Each point is reached from the start by the listed moves, each made 0, 1 or 2 times, or once backwards (-1), plus a little noise. Is the number of moves made odd or even? Then give how often each move was made.

Moves:
(1): [11 15 -9 12  3]
(2): [-16  12  -3  -5   2]
(3): [ 7  8 17 -5 -4]
Start: [4 2 6 7 8]
Points:
[33 40  5 26 10] => odd (2, 0, 1)
[ -8  15  47 -21   1] => even (-1, 1, 2)
[-24  33 -25  14  19] => even (1, 2, -1)
[24 60 18 14  9] => odd (2, 1, 2)

Moves:
(1): [11 -4  6 -3  1  4  3  5 -3 -1 -5  4 -1 -1  1]
(2): [ 3 12 -3 -5 -3 -3 -1 -5  0  4 -3 -2 -2  6 -1]
(3): [  0   0  11  -4   4 -11   5   0   3   4   2  -1   7   4  -3]
(4): [-2  5  3 12 -3 -7 -3 -1 -2 -5  1  2  0  3  9]
(5): [ 0  2 -3 -1 14  0  0  2 -4  3  2  1 -2 -2 -2]
(6): [-1  2  7  2  0 10  1  6  3 -3  1  1  1  1 -1]
(7): [ 1  4 -5  7  1  0 13 -2 -1 -2 -6  0 -3  1 -4]
(8): [-10  10  -2   0   2  -3   1  14  -3  -4  -1  -4   2  -7  -1]
(9): [ 3  0 -2  3  5 -3  1  5 15  0 -3  6 -4  1  6]
(10): [ 3  0  1  7 -2  3 -2  4  4 11 -1 -9  2 -1  1]
(11): [ 3  3 -2 -1 -4 -1  4  6 -1  3 20  3 -6 -2  3]
(12): [-3 -1 -2  1 -2  1 -2  2 -8  5  0 11  5  2 -4]
Start: [ -3   2 -12   9   6  -9  -2 -10   9   2   0   6  -4   3  -1]
Points:
[-21  29 -33  46  16  -9  -5  44  25   4  43 -17 -22 -25  24] => odd (-1, -1, -1, 1, 1, 0, 0, 2, 1, 2, 2, -1)
[ 26  15  -1  20  46 -45   1  -5  30  -3 -29  14 -13  16  23] => odd (2, 1, 1, 2, 2, -1, 0, 0, 2, 0, -1, -1)
[ -2  -6 -20  24 -19  -9  -1 -20  15 -19  49  16 -26  -1  23] => even (-1, -1, -1, 1, -1, 0, 0, -1, 0, -1, 2, -1)
[ 12 -19  19   7   8   1 -13 -12  13  21 -17  11  17  17  -6] => even (1, 0, 1, 0, 0, 1, -1, -1, 0, 1, -1, 1)
[ -8  31 -26 -12  48 -41  19 -12  23  27  -6  39   1  23 -24] => even (-1, 2, 2, -1, 2, 0, 1, 0, 2, -1, 0, 2)
[ 20  43  -7   3  35 -12  38  16  -5   8   0  10 -14   8 -16] => even (2, 2, 1, 0, 2, 1, 2, 1, 0, 0, 1, 0)
[ -2  29  -3  28  18 -16 -23  11 -16  18   4 -16   2   2  10] => odd (1, 1, 0, 2, 2, 0, -1, 1, -1, 2, 0, 0)
[-33  28 -20  60  32   7  11   1 -11 -34 -14 -11  -9  -6   0] => odd (-1, -1, -1, 2, 2, 2, 2, 1, -1, 0, -1, -1)
